Every row gives one point. Any point is a mix of the corners, with weights that add up to 1. It lies inside the corners' shape when no weight is negative. Is each point inside? If not, which corners have a negative weight?
In the rows, zero is written as 100.

Corners:
(1): [55 106 162]
(2): [103 30 103]
(3): [102 154 5]
(4): [128 119 118]
Points:
[99 127 127] -> outside (2)
[85 90 58] -> outside (4)
[100 118 82] -> inside
[92 65 172] -> outside (3)
[70 103 143] -> inside
[69 152 102] -> outside (2)
[103 129 74] -> inside

Corners:
(1): [105 135 82 123 142 120 115 56 84 58 115]
(2): [93 124 98 82 80 121 89 73 124 103 96]
(3): [130 96 49 78 122 63 135 62 117 123 94]
(4): [126 43 195 84 78 73 72 49 42 75 100]
(5): [136 104 89 77 79 57 129 112 130 63 106]
(6): [69 43 167 70 97 97 136 142 78 103 33]
(7): [131 113 87 89 127 91 110 107 44 103 71]
(8): [76 126 75 94 106 44 126 100 120 189 175]
(9): [141 78 125 104 144 134 88 135 81 87 95]
(10): [121 48 104 133 94 70 100 90 31 103 89]
(11): [67 99 48 70 150 122 81 100 81 110 122]
(12): [90 98 62 47 103 157 148 88 94 96 100]
Points:
[110 75 115 72 95 95 105 96 84 109 94] -> outside (1)
[103 73 111 86 113 90 120 107 68 104 87] -> outside (2)
[100 102 99 72 107 106 113 95 103 96 100] -> outside (10)
[99 95 94 79 95 93 109 75 89 90 90] -> outside (8, 9)
[103 70 105 70 106 90 116 107 81 111 92] -> outside (1, 2)

Corners:
(1): [163 135 128 58 93 122 101 92 41 69 81 153 45 135 70 55 125 77 57 47]
(2): [124 78 59 127 84 78 13 152 103 55 64 74 103 58 125 44 119 135 106 41]
(3): [115 192 147 99 74 164 175 87 137 88 162 71 79 58 171 124 103 137 67 174]
(4): [56 159 167 108 132 61 82 132 139 73 165 72 105 119 97 67 30 27 109 164]
(5): [175 171 82 154 52 95 102 52 30 83 132 78 132 120 37 69 125 141 85 61]
(6): [53 57 94 128 131 118 138 95 133 77 81 117 119 121 45 65 103 145 117 149]
(7): [136 185 60 131 74 54 150 195 143 183 54 150 126 144 141 65 90 56 35 84]
(8): [90 97 54 76 29 67 141 126 97 101 40 108 151 137 70 70 61 166 79 106]
(9): [124 164 132 150 132 158 167 61 91 91 106 31 112 59 113 65 21 74 52 65]
(10): [145 56 47 46 134 80 49 169 132 69 119 68 166 125 105 52 110 88 159 122]
(11): [140 106 159 97 81 36 86 133 90 137 152 173 173 43 123 165 83 58 91 62]
(12): [117 69 75 147 44 64 163 53 25 97 56 48 135 118 76 126 113 74 57 75]
(13): [164 151 173 85 131 105 123 39 174 80 35 130 88 160 50 71 42 68 150 113]
(14): [155 177 65 70 122 143 61 119 33 49 47 63 54 116 64 83 119 142 44 165]
(15): [182 120 82 78 110 124 58 96 156 55 63 147 27 74 78 46 36 45 138 138]
(16): [105 55 131 45 89 53 36 111 140 178 104 167 139 86 102 46 103 108 160 137]
(17): [123 76 87 74 124 37 104 164 145 144 178 63 26 47 73 135 139 140 123 90]
(18): [174 82 79 54 18 63 23 83 163 129 153 65 160 160 45 162 63 60 38 123]
(19): [36 76 94 148 78 78 153 129 79 171 146 103 108 115 166 161 79 145 112 69]
(20): [122 75 125 166 27 112 100 148 33 105 62 80 103 103 34 69 91 142 100 81]
(21): [181 65 150 102 99 71 137 52 126 103 139 102 137 108 161 136 48 127 46 158]
Points:
[127 125 120 109 95 96 116 106 103 106 115 96 115 83 106 100 76 93 83 94] -> inside
[150 73 102 120 77 88 107 89 135 135 125 92 143 78 115 126 90 106 104 97] -> outside (1, 4, 8, 14)
[160 172 147 35 142 93 103 121 163 84 151 112 87 128 154 130 54 71 50 101] -> outside (5, 6, 12, 15, 16, 20)
[127 116 105 92 94 86 106 105 112 103 110 104 108 100 100 97 84 98 91 108] -> outside (20)

Corners:
(1): [36 51 94 100 110 61 130 55 70 113 41 67 121 147 34 136 69 59 33 46]
(2): [116 65 150 111 105 89 84 97 108 32 45 74 116 106 155 105 158 111 104 107]
(3): [108 65 154 89 122 63 115 102 44 152 101 97 106 160 59 130 98 14 63 53]
(4): [25 97 149 80 100 54 66 135 98 75 59 73 72 77 157 159 156 121 97 89]
(5): [49 18 147 133 116 62 90 91 92 157 52 121 86 120 105 103 78 39 38 103]
(6): [134 133 125 86 84 114 148 118 151 137 139 127 113 87 77 81 52 194 161 74]
(7): [64 55 175 133 104 99 89 112 38 121 122 62 125 93 46 132 92 60 13 52]
(8): [77 152 124 49 93 90 165 72 144 85 139 127 98 78 124 103 56 139 100 160]
(9): [90 97 127 106 49 125 36 101 65 63 73 98 87 73 111 115 158 130 117 147]
(10): [126 173 86 109 121 145 116 112 144 151 122 98 84 72 115 99 65 112 66 83]
(11): [81 71 98 119 90 95 36 76 37 75 87 57 108 101 193 91 120 116 97 78]
(12): [94 95 78 54 104 106 163 115 142 149 146 102 112 49 99 95 107 153 121 136]
(13): [116 81 125 44 37 105 113 99 163 129 134 98 90 60 95 104 95 101 106 59]
(14): [112 146 131 58 75 101 151 103 162 143 130 87 39 91 121 79 111 187 47 126]
(15): [103 68 94 137 99 54 32 85 100 5 95 92 51 98 136 111 159 116 114 108]
(16): [104 117 131 154 59 52 39 89 104 76 79 45 113 129 159 162 143 103 92 150]
(17): [117 123 124 41 93 113 103 154 157 114 132 48 63 107 82 104 50 141 115 125]
(18): [46 38 168 98 148 94 115 20 70 161 91 69 80 73 74 129 88 52 73 63]
(19): [71 135 137 53 91 83 88 96 168 163 131 104 131 92 88 42 96 109 103 111]
(20): [61 120 132 169 51 70 125 114 57 76 78 34 94 99 132 88 110 76 108 128]
(21): [77 105 92 100 85 185 169 105 170 163 181 98 66 134 53 100 83 129 94 85]
Points:
[88 104 134 97 99 75 101 102 111 107 91 90 98 92 98 105 97 110 94 114] -> outside (11, 13, 21)
[80 107 127 82 98 104 132 101 124 154 124 84 93 95 88 104 70 107 82 88] -> outside (2, 9, 15)
[89 92 131 92 104 95 122 99 110 126 125 101 90 88 118 93 104 97 89 78] -> outside (1, 9, 16, 17)
[103 112 142 85 99 77 124 103 135 121 116 88 83 88 111 106 100 116 86 111] -> outside (1, 9, 11, 21)
[91 80 127 122 94 97 116 99 97 124 92 87 89 102 89 123 120 95 75 83] -> outside (8, 11, 17, 19)

Corners:
(1): [137 154 70 98 110 121 95 73 82 85 61 129 99 87 149 129 95 125 150 49]
(2): [109 94 35 80 118 72 100 88 90 66 130 132 144 59 75 87 142 107 99 95]
(3): [82 83 88 93 103 60 135 166 139 120 130 80 92 168 91 78 91 68 91 87]
(4): [103 108 90 85 107 105 66 62 85 115 61 116 104 67 118 142 85 119 169 29]
(5): [136 129 90 97 119 119 70 51 29 115 131 119 102 80 123 107 119 140 148 5]
(6): [101 102 60 160 100 134 46 65 58 91 102 123 82 84 106 162 68 127 161 44]
(7): [48 133 107 83 145 90 66 45 72 19 107 86 173 88 77 134 156 101 74 79]
(8): [163 97 105 114 104 84 92 52 112 167 65 56 82 149 97 107 115 95 121 92]
(9): [77 124 91 86 128 95 77 84 33 110 105 134 145 70 85 101 151 91 108 113]
(10): [84 76 141 79 84 61 90 101 119 98 121 70 106 122 142 61 86 72 91 143]
(11): [130 134 119 121 72 77 133 123 143 116 96 81 74 118 126 118 100 107 139 118]
(12): [93 52 102 105 110 90 129 109 123 137 82 77 99 95 83 105 74 97 82 144]
(13): [91 68 117 132 79 80 127 71 114 115 84 91 129 160 98 93 97 101 99 124]
(14): [90 73 130 110 81 45 79 134 117 134 71 81 77 167 140 109 78 109 106 120]
(15): [73 78 90 94 88 47 133 115 88 100 116 103 71 101 106 43 108 79 103 89]
(16): [95 125 109 59 114 92 60 79 104 80 122 184 132 46 64 132 136 113 83 77]
(17): [58 142 86 110 129 98 57 63 80 66 110 122 152 69 94 68 134 129 87 103]
(18): [140 124 117 104 83 103 104 110 119 112 67 41 88 118 88 80 47 111 113 84]
(19): [62 116 74 107 59 145 43 61 77 81 114 99 153 60 75 136 146 105 92 73]
(20): [97 66 117 126 111 92 99 134 123 74 104 95 89 110 118 84 129 78 119 130]
(21): [92 71 148 109 88 41 101 129 121 117 99 114 108 77 123 84 78 77 67 106]
Points:
[107 86 83 131 94 99 97 82 95 105 90 97 94 115 114 131 95 107 132 70] -> outside (9, 10, 16, 17, 18)
[133 106 102 106 115 91 96 110 101 107 96 102 96 101 97 116 96 105 113 87] -> outside (4, 10, 13, 15, 17, 19)
[95 99 96 101 100 89 90 88 92 103 94 104 108 94 104 104 104 103 118 82] -> inside
[97 92 104 107 96 83 96 104 106 108 96 93 103 118 106 100 99 101 107 98] -> inside
[76 104 92 95 104 94 78 78 81 90 107 117 130 85 101 107 113 108 102 82] -> outside (8, 11, 18, 20)
[104 101 99 84 128 75 103 97 97 97 115 97 116 103 91 78 123 89 89 96] -> outside (4, 6, 11, 13, 14, 19)
[100 99 107 102 104 74 94 97 99 105 100 100 101 108 108 92 104 99 115 88] -> outside (1, 12, 19)
